Each point is reached from the start by the listed moves, each made once or not at all, plus a little noise. Is the number of moves made odd or even? Then give how often each move was made.
(in the rows, 128 means zero)

Moves:
(1): [157 107 130 124 150]
(2): [133 174  73  79 110]
(3): [114 220 159 194 151]
Start: [146  97 158  79 151]
Points:
[132 197 188 148 171] -> odd (0, 0, 1)
[174 116 102  20 160] -> even (1, 1, 0)
[164 207 132  95 180] -> odd (1, 1, 1)

Moves:
(1): [153  86  82 147 141  56 115 166]
(2): [139 158 108 135 159 122 110 108]
(3): [175 133 186 107 106 142 116  94]
(4): [161  88 144 168 126 146 115 128]
(5): [154 114 133 117 201 147 157 139]
(6): [116 149  99 126 115 141  74 192]
Start: [114 108 153 108 139  94 113 139]
Points:
[161 165 159  94 135 117  28 151] -> odd (0, 1, 1, 0, 0, 1)
[190  76 227 126 118 128  90  97] -> even (0, 0, 1, 1, 0, 0)
[172 108 125 144 231 134  60 192] -> even (0, 1, 0, 1, 1, 1)
[196   7 128 158 225  57 120 193] -> odd (1, 0, 0, 1, 1, 0)
[138  95 140 141 130 125  41 209] -> even (0, 0, 0, 1, 0, 1)

Moves:
(1): [173 111 115 161 145 145 162 113 164 134 133 150]
(2): [121 173 151  98 118 161 154 143 141 189 154 159]
(3): [124  81 174 130 157 111  98 137 123 133  97 184]
(4): [ 90 147 123 151 104 147 135 111 174 137 107 114]
(5): [131 128 144 111 197 146  87 228 104 139 102  94]
(6): [120 122 125 162 115 147 125 166  96 134 126 123]
(7): [141 158 149 102 159 181 152 102 117 143 115 141]
(8): [143 112 152 136  89 104 151 128 126 145 115  61]
(9): [120 135 139  84 121 171 143 175 169 100 131 136]
(10): [136  95  84 108 113 113 108 121 131 140 104 135]
(11): [141  59 135 149 110 149  98  80 120 137 167  55]
Start: [ 85 105 111 154 110 128 134 154 134  93 167 124]
Points:
[138  52  75 152 181 150 110 230 147 126 118 121] -> odd (1, 0, 0, 0, 1, 0, 0, 0, 0, 1, 0)
[ 73  56 109 106  77 249 128 104 206 105 148  61] -> odd (0, 0, 0, 1, 0, 0, 1, 0, 1, 1, 1)
[ 70 119 105 136  19 143 172 145 193 194 140  86] -> even (0, 1, 0, 1, 0, 0, 0, 1, 0, 1, 0)

Moves:
(1): [136 120 130 151 132 116 127 130 128  99 155 147 140 132 136 144]
(2): [122 148 101 127 155 104 146 121 121 141 150 165 118 131 143 130]
(3): [163 127 156 114 131 136 140 144 133 126 126  98 116 124 128 150]
(4): [ 97 151 128 119 131 106 148 163 144 121 162 119 134 139 142 116]
(5): [125 123 118 147 133 145 141 126 141 137 132 127  99 118 121 142]
(6): [105 138 114 114 115 186 121 125 112 124 111 174 126 136 136 132]
(7): [133 101 148 137 120 119 116 114 104 143 149 154 155  88 147 109]
(8): [104 126 115 101 119 112 120 152 145 127 145 116 141 120 136 162]
(9): [141 127 148 149 135 120 117 137 141 143 135 135 127 115 138 147]
(10): [150 119 119 132 106  99 146 142 151 198 107 112 139 127 155 110]
(11): [122  96 131 131 154 152 118 135 133 147 143 124 156 123 135 108]
(12): [ 92 115 133 113 132 123 150 102 125 131 127 145 114 139 109 122]
(13): [113 126 124 134 138 123 135 142 113 132 117 143 121 122 105 142]
(14): [ 98 101 123 104 122 130 133 135 131  88  96 123 173 112 163  91]
Start: [132 125 126 123 109 116 144 156 122 123 125 118  98 140 122 146]
Points:
[129 116  96 122  93 109 164 141  95 216 134 210 123 112 190 115] -> even (0, 1, 0, 0, 0, 1, 1, 0, 0, 1, 0, 0, 0, 0)
[118 120 121  98 106  89 187 185 153 188 156 188  96 142 177 219] -> even (1, 1, 1, 0, 0, 1, 0, 1, 1, 1, 0, 1, 0, 0)
[102  53 117 133 152  97 142 149  93 101 178 189 200  85 208  87] -> odd (1, 1, 0, 0, 0, 0, 1, 0, 0, 0, 1, 0, 0, 1)
[113  61 155 114  90 157 135 195 131  87 149 169 152  62 204 205] -> even (1, 0, 1, 0, 1, 1, 1, 1, 1, 0, 0, 0, 0, 1)
[164 102 138 151 177 132 168 178 148 177 169 123  74 111 148 186] -> odd (0, 1, 1, 0, 1, 0, 0, 0, 1, 0, 1, 0, 0, 0)
[ 73 137  78 119 110 108 200 206 167 178 124 178 119 122 224 119] -> odd (0, 1, 0, 1, 1, 1, 0, 0, 1, 1, 0, 0, 0, 1)
[125  53 152 117 145 134 158 201 122  70 120 111 166 114 149 140] -> odd (1, 0, 1, 0, 0, 0, 0, 0, 0, 0, 1, 0, 1, 1)
[ 37  75  70  85 112 120 182 217 152 198 169 179 190  85 249  94] -> odd (0, 1, 0, 1, 1, 1, 1, 1, 0, 1, 1, 0, 0, 1)

Moves:
(1): [134 137 129 121 121 128 127 136 127 131 127 131 137 122 123 124 122 121
 131 139 125 129 131 131 131 124]
(2): [119 123 107 127 129 130 115 132 120 112 119 130 132 135 113 130 129 147
 129 128 121 130 133 111 144 124]
(3): [129 131 130 138 134 135 133 127 128 120 130 129 131 123 121 122 133 123
 131 117 113 136 116 128 136 132]
(4): [144 134 121 139 126 117 115 128 131 135 108 126 130 134 129 114 125 128
 125 127 123 114 125 121 127 127]
(5): [134 138 124 124 137 134 118 125 132 119 134 133 121 111 113 119 138 134
 135 133 130 124 135 129 123 135]
(6): [121 139 126 135 124 136 123 131 130 134 117 120 120 128 136 133 122 137
 131 125 133 127 129 128 130 114]
(7): [129 139 129 134 128 123 131 119 127 126 130 127 128 138 116 121 125 126
 125 126 130 129 141 124 136 120]
(8): [122 141 122 136 130 113 136 130 132 120 130 126 120 132 125 138 125 123
 117 119 118 125 127 123 128 117]
(9): [124 122 128 123 116 131 129 139 141 126 115 129 123 133 119 127 121 129
 128 125 130 127 122 134 122 124]
(10): [101 116 126 134 141 119 112 120 132 133 128 123 139 146 118 126 138 121
 124 139 129 137 121 127 118 123]
(11): [125 135 141 133 134 114 121 124 133 131 116 138 130 118 126 134 120 122
 127 129 121 129 133 111 131 120]
(12): [139 122 141 134 138 136 132 114 119 109 107 126 140 117 119 134 135 129
 111 120 144 119 129 140 127 123]
(13): [124 133 142 143 131 122 130 133 147 120 128 124 136 128 128 130 125 123
 127 128 133 135 137 131 139 133]
(14): [128 141 123 126 129 131 138 124 133 128 123 143 132 132 128 131 119 144
 122 138 130 132 122 131 130 136]
(15): [128 139 132 113 132 130 117 121 127 142 128 129 129 124 119 133 134 125
 125 118 119 132 124 134 131 128]
(16): [132 127 126 122 139 124 132 135 129 127 125 127 131 124 134 128 123 124
 132 126 120 128 122 128 126 130]
(17): [130 136 137 131 113 142 137 129 135 126 135 123 134 125 134 108 133 134
 134 131 130 123 118 121 118 119]
(18): [129 120 133 133 134 114 127 136 135 134 129 119 117 121 122 136 133 144
 131 131 130 120 127 136 125 127]
(19): [124 142 129 128 135 119 121 136 121 120 121 119 135 139 131 116 121 134
 133 125 138 122 125 143 140 128]
(20): [131 141 113 131 121 121 139 138 117 130 112 130 128 125 128 136 155 119
 129 135 134 135 136 128 130 127]
(21): [141 133 129 123 123 133 122 118 129 131 135 122 120 136 130 127 129 117
 126 120 144 131 114 120 128 134]
(22): [128 122 131 139 130 137 115 131 127 132 127 134 131 135 127 141 131 135
 128 121 123 126 124 121 126 132]
(23): [138 144 137 131 128 133 129 136 128 120 130 126 116 130 129 132 135 119
 120 137 133 130 128 132 123 143]
(24): [128 135 128 123 125 123 129 107 131 126 124 120 132 133 132 130 130 133
 132 131 119 108 114 131 118 116]
Start: [124 143 131 112 116 126 125 121 127 141 111 141 134 122 127 127 118 135
 136 129 126 135 131 117 120 134]
Points:
[135 249 141 143 123 106 149 123 137  85  65 126 160 125  76 127 154 160
 113 135 123 121 113 137 152 113] -> odd (1, 1, 1, 0, 0, 0, 1, 1, 0, 0, 0, 1, 1, 1, 1, 0, 1, 1, 1, 1, 0, 0, 1, 1)
[140 194 119 115 118  99  89 101 147 154  72 124 134 133  60 105 163 121
 142 139 118 120 101 123 107 114] -> even (1, 0, 1, 1, 1, 0, 1, 0, 1, 1, 0, 0, 0, 0, 1, 0, 0, 1, 0, 1, 1, 0, 0, 1)
[122 227 134 148 177  92  80 115 144 130  77 159 141 144  79 120 122 131
 115 119  88 138 112 102 130 146] -> odd (0, 0, 1, 1, 1, 0, 1, 1, 0, 1, 1, 0, 0, 1, 1, 1, 0, 0, 1, 0, 0, 1, 1, 0)
[145 171 153 170 126  98 125 151 160 143  67 139 149 101 124 119 144 136
 149 121 101 125 119  88 123 128] -> odd (0, 0, 1, 1, 0, 0, 0, 0, 0, 0, 1, 0, 1, 0, 0, 1, 1, 1, 0, 1, 0, 1, 0, 0)
[131 209 157 125 133 105 117 116 147 147  95 155 130 110 100 165 123 145
 120 129  79 123  98 114 119 130] -> even (1, 0, 1, 0, 0, 0, 0, 1, 0, 0, 1, 0, 0, 1, 1, 0, 0, 1, 0, 0, 0, 1, 1, 1)
[126 164 164 129 121 143 127 107 158 117  78  98 128 130 115 117 144 138
 131 123 142 113  60 133  81 111] -> odd (0, 0, 1, 0, 0, 1, 0, 0, 1, 1, 0, 1, 0, 0, 0, 1, 1, 1, 0, 0, 1, 0, 1, 1)
[119 193 179 156 132 124 114  81 167 106  85 138 155 149 118 148 130 128
  95 136 141 124  88  96  94 123] -> odd (0, 0, 0, 0, 0, 0, 0, 1, 0, 1, 1, 1, 1, 1, 0, 0, 1, 0, 0, 0, 1, 1, 1, 1)
[141 174 160 131 112 135 131 123 141 116  65 116 127 105 103 140 126 147
 130 126 125 108 103 154 104 113] -> even (1, 0, 1, 0, 0, 1, 0, 0, 1, 0, 0, 1, 0, 0, 0, 0, 0, 1, 0, 0, 0, 0, 1, 1)

Moves:
(1): [143 129 122 136 121 130 128 130 128 152 107 120 126 131 114 131 134 127
 140 121 129 129 121 133 132]
(2): [125 130 152 125 132  89 134 123 126 132 131 138 126 126 110 114 123 148
 150 124 124 128 102 144 115]
(3): [141 129 155 118 143 127 135 140 129 133 129 115 106 133 135 116 125 117
 116 120 141 124 137 137 147]
(4): [134 131 141 141 139 142 132 135 145 109 142 116 135 111 118 131 128 108
 130 145 141 128 122 124 109]
(5): [144 123  95 112 142 130 112 106 125 125 115 120 132  99 132 122 128 142
 114 126 135 139 124 126 115]
(6): [131 137 128 119 128 128 120 142 117 128 106 121 121 116 135 133 121 127
 131 115 150 131 128 108 123]
(7): [132 119 106 139 138 116 142 146 130 127 129 133 137 130 126 138 127 138
 128 115 127 132 130 127 124]
(8): [119 128 118 129 124 140 113 135 120 133 141 129 150 120 127 113 127 132
 133 138 135 123 144 127 121]
(9): [138 108 125 120 135 150 131 144 119 129 116 125 133 120 124 123 114 117
 142 114  98 113 119 129 132]
(10): [118 119 126 134 114 133 145 126 132 133 121 135 136 111 133 127 138 135
 111 119 148 111 118 133 132]
(11): [123 121 123 126 110 127 146 133 120 115 129 139 137 131 124 135 146 148
 121 121 126 130 129 118 152]
(12): [131 118 120 114 130 133 123 129 130 142 139 127 123 133 121 124 146 117
 131 127 138 133 131 116 126]
(13): [127 134 129 110 110 137 145 135 138 132 126 117 135 135 113 125  98 126
 127 125 135 130 141 111 131]
(14): [111 127 120 129 129 122 130 128 112 130 134 122 119 146 118 126 127 147
 120 140 131 128 120 119 116]
(15): [145 115 116 135 127 149 125 118 125 146 129 125 127 141 140 138 105 135
 108 135 126 131  97  97 120]
(16): [115 144 161  82 134 129 133 151 137 131 129 134 141 107 132 161 133 142
 113 128 115 154 120 121 114]
(17): [103 129 123 145 131 116 105 154 115 124 116 134 133 121 134 116 106 139
 114 124  96 137 129 107 114]
(18): [123  97 134 129 127 131 126 122 140 114 118 121 124 139 140 139 133 144
 132 137 131 133 127 127 126]
(19): [120 114 127 129 115 133 123 128 117 130 134 109 131 123 133 129 131 122
 133 133 143 133 134 127 125]
(20): [140 122 125 120 130 128 144 122 126 132 100 156 122 100 143 117 141 121
 126 146 140 144 125 133 124]
(21): [138 142 123 126 126 117 116 135 138 137 103 101 122 124 150 130 123 126
 120 138 130 121 114 134 134]
(22): [114 103 134 111 144 120 118 123 113 116 122 112 140 147 126 113 124 130
 102 140 137 127 102 139 146]
(23): [139 150 107 129 114 139 119 123 121 112 139 112 137 136 126 121 130 123
 139 107 126 137 128 138 110]
(24): [131 130 145 152 136 133 137 111 104 117 130 125 143 135 137 114 142 101
 137 124 110 121 125 117 102]
Start: [126 139 137 133 128 118 142  99 135 105 168 135 115 124 106 119 120 107
 114 135 131 119 121 138 143]
Points:
[172  79 131  33 155 124 133 160 112  96  94  58 153  45 118 105 150 135
 113 127 195 174  53 143 113] -> even (1, 1, 1, 1, 1, 1, 1, 1, 1, 0, 1, 1, 0, 0, 0, 1, 0, 1, 1, 1, 1, 1, 1, 0)
[127  92  64 142 152 128 114 136  50  85 133  75 191  95 110  61  99 146
  70 113 135 112   7  66  57] -> odd (0, 1, 0, 1, 1, 1, 1, 1, 1, 1, 1, 1, 0, 1, 1, 0, 1, 0, 0, 0, 1, 1, 1, 1)
[180 130 103 106 118 132 177 127 114 119 121 138 129 102  98 103  53 119
 140  92 133 140  66 102  96] -> even (0, 1, 0, 0, 0, 1, 1, 0, 1, 0, 0, 0, 1, 0, 1, 0, 0, 0, 0, 1, 0, 0, 1, 0)
[201 144  71 130 136 165 146 113 132 105 134  52 161  98  85  97 111  55
 143  98 121 121  97 113  77] -> even (1, 0, 0, 1, 1, 0, 1, 0, 1, 0, 0, 1, 1, 0, 0, 0, 0, 0, 0, 0, 1, 0, 1, 1)
[167  98 137 148 108 128 174  98 103 156 121 117 136 124 106 102 139 110
 123 106 109  85  22 107 134] -> odd (1, 1, 0, 0, 0, 0, 0, 0, 1, 1, 1, 1, 0, 0, 1, 0, 0, 0, 0, 0, 1, 0, 0, 1)
[116 139 170 156 152 125 139 123  86  34 178  92 150 142 111  70 124  77
  78 120 110 127  96 124 127] -> odd (0, 0, 1, 1, 0, 0, 0, 0, 0, 0, 1, 0, 0, 0, 0, 0, 1, 0, 0, 0, 0, 1, 1, 1)
[110 114 108  75 152 126 141 138 112  66  91  72 169  66 143 108 117 126
  40 145 175 175  56  71  40] -> even (0, 0, 0, 1, 1, 1, 1, 0, 0, 1, 0, 1, 1, 1, 0, 1, 1, 1, 0, 1, 1, 1, 1, 1)
[137 173 123 102 128 149  98 140  89 128 119 119 155  76 172 107 114  92
  85 138 117 172  83  57  50] -> even (0, 0, 0, 0, 0, 1, 0, 1, 0, 0, 0, 1, 0, 0, 1, 1, 1, 0, 0, 1, 1, 0, 1, 1)
[104 109 140 142 148 138 125 164  98  97 117  96 156  72 173 139  99 128
  75 188 145 170  75  45  30] -> odd (0, 0, 0, 1, 0, 1, 1, 1, 0, 0, 0, 0, 0, 1, 1, 1, 1, 1, 1, 1, 1, 0, 0, 1)
[146  62 141  53 133 146 196 149 124 105 112 128 141 105 113 126 173 132
  79  96 153 147  70 155 172] -> even (1, 0, 1, 0, 0, 0, 1, 0, 1, 1, 1, 1, 0, 0, 0, 1, 0, 1, 0, 1, 0, 1, 1, 0)
[133 160 214  78 139  88 161 123  78  89 137  99 141 133  94 104 146 117
 111  85 137 148  61 139 134] -> odd (1, 1, 1, 0, 0, 1, 0, 0, 0, 0, 1, 0, 0, 0, 0, 1, 0, 0, 0, 0, 0, 1, 1, 1)

Moves:
(1): [138 114 129 132 135 124 135 129 131 116 150 120 155 129 146 139 117 126
 134 118 141 128 113 121]
(2): [114 127 128 154 120 145 146 133  96 115 123 132 147 138 110 165 117 132
 116 144 137 125 131 126]
(3): [117  96 153 117 126 164 120 140 145 134 132 104 136 123 105 153 135 152
 117 114 146 113 129 119]
(4): [146 145 127 117 128 134 125 102 115 134 113 124 141 155 127 121 128 109
 110 128 129 131 126 130]
(5): [110 128 150 130 138 117 142 132 126 141 129 103 118 137 145 136 110 120
 112 111 123 150 125 152]
(6): [136 105 123  87 117 115 137  99 134 140 136 112 133 123 133 124 112 115
 194 120 143 131 156 121]
(7): [143 114 128 137 133 104 114 137 121 107 131 126 144 134 129 136 153 123
 112 154 133 131 145 130]
(8): [145 135 144 140 129 125 156 113 107 125 123 128  99 120 143 115 129 131
 152 135 130 122 131 119]
(9): [127 150 125 138 124 121 140 140 126 120 120 121 117 124 120 120 136 116
 138 130 119 117 128 148]
(10): [147 119 154 144 109 123 130 115 107 117 127 132 129 143 136 139 117 131
 135 108 136 134 125 125]
(11): [114 112 137 128 114 133 128 131 116 143 132  97 104 147 107 143 114 132
 144 123 157 108 104 100]
(12): [140 119 134 118 141 122 132 124 128 126 139 145 120 130 124 107 119 126
 131 152 130 109 135 132]
(13): [106 144 103 154 129 105 137 111 139 137 129 155 129 145 156 113 116 113
 139 137 128 116 130 115]
(14): [112 149 128 119 122 119 139 127 139  97 133 120 105 148  89 130 145 119
 112 132 133 116 112 120]
(15): [125 138 139 126 125 118 135 120 125 132 135 146 140 135 129 111 126 139
 125 121 140 120 107 130]
(16): [123 142 132 139 103 106 127 138 120 108 127 137 125 109 139 130 117 120
 139 151 140 115 128 138]
(17): [122 136 135 135 129 137 128 141 136 115 135 107 120 126 138 137 121 145
 140 136 125 131 124 129]
(18): [132 124 110 124 112 130 128 115 123 137 127 135 130 129 120 121 127 123
 119 131 129 131 132 126]
(19): [119 135 134 128 154 156 111 138 108 129 133 110  96 120 143 119 141 123
 146 129 140 121 135 141]
(20): [138 137 144 113 124 150 115 103 151 140 122 131 138 135 131 139 130 130
 123 130 121 160  87 148]
(21): [158 136 112 115 111 110 108 124 123 128 136 142 124 130 123 141 147 136
 132 126 146 116 145 119]
(22): [118 122 135 148 149 123 126 124 138 122 154 123 147 110 138 134 140 139
 121 120 103 118 135 118]
(23): [146 123 117 143 138 131 117 120 133 130 118 121 138 121 117 124 123 127
 120 121 148 130 117 120]
(24): [126 147 161 151 122 127 142 121 117 143 158 129 131 145 146 141 137 125
 140 112 130 134 136 104]
Start: [121 151 124 117 116 153 151 134 138 122 148 115 136 135 127 111 104 129
 114 125 123 124 130 120]
Points:
[139 216 163 113 114  77 190  52  82 127 194 104  88 219 181  89 141  75
 179 122 191 104 169  93] -> odd (0, 0, 0, 1, 1, 1, 1, 1, 0, 0, 0, 0, 1, 1, 1, 0, 0, 0, 1, 0, 1, 0, 0, 1)
[ 61 155 146 124 102 145 147  86 148 154 192  48  94 136 198 128  52 110
 211 135 153 125 104 128] -> even (0, 0, 0, 0, 1, 1, 0, 0, 0, 0, 1, 0, 1, 0, 0, 1, 1, 1, 1, 1, 0, 1, 0, 0)
[117 169 230 145  78 152 156  75 122 141 234  14 129 189 211 193  73 115
 229  72 205  98 107 100] -> even (1, 0, 1, 1, 1, 1, 0, 0, 1, 1, 1, 0, 1, 0, 0, 1, 1, 0, 1, 1, 1, 1, 0, 1)
[ 70 200 142 215  65  85 208 151  90  58 199 100 141 200 119 177 105  82
 137 175 190  62 103  73] -> odd (1, 1, 0, 0, 0, 0, 1, 0, 1, 0, 1, 0, 1, 1, 0, 1, 0, 0, 0, 0, 0, 0, 0, 1)
[166 148 242 176  88 166 149 103  45 119 168  62 114 178 139 136 113 134
 146 113 244  75 104  68] -> odd (0, 0, 1, 1, 0, 0, 1, 1, 0, 1, 1, 0, 0, 0, 1, 1, 0, 0, 1, 0, 0, 0, 1, 1)
[135 134 209 188 113 116 183 118  97  98 184  56  84 126 162 123  43 150
 156 131 163  91 101 101] -> odd (0, 0, 0, 0, 1, 0, 0, 1, 0, 1, 1, 1, 0, 0, 0, 1, 1, 0, 0, 0, 0, 1, 1, 0)
[112 120 220 114 153 221 150 102 133 150 195  76  94 132 123 108 111 178
 149 125 166  70  69 104] -> even (0, 0, 1, 0, 0, 0, 0, 1, 0, 0, 1, 1, 0, 0, 1, 0, 0, 0, 1, 1, 0, 1, 0, 0)
[ 99 192 207 162  87 154 172 128 140  87 221  70 170 185  87 212 163 165
  60 124 144 122 102 126] -> odd (0, 1, 1, 0, 1, 0, 1, 0, 1, 0, 0, 0, 0, 1, 1, 0, 1, 1, 0, 1, 1, 1, 0, 1)
[163 199 249 170  58 157 143 124  92  74 192  47  63 173  99 172 156 156
 168 130 245  72  61  92] -> odd (0, 0, 1, 0, 0, 0, 1, 1, 1, 1, 1, 0, 0, 1, 1, 1, 1, 0, 1, 1, 1, 0, 1, 1)
[156 208 126  99 102 150 143  66 184 121 144 142 145 202  67  89 128 115
  82 137 182  71  66 123] -> even (0, 0, 1, 1, 0, 0, 0, 0, 1, 0, 0, 1, 1, 1, 1, 0, 0, 0, 0, 1, 1, 0, 1, 0)
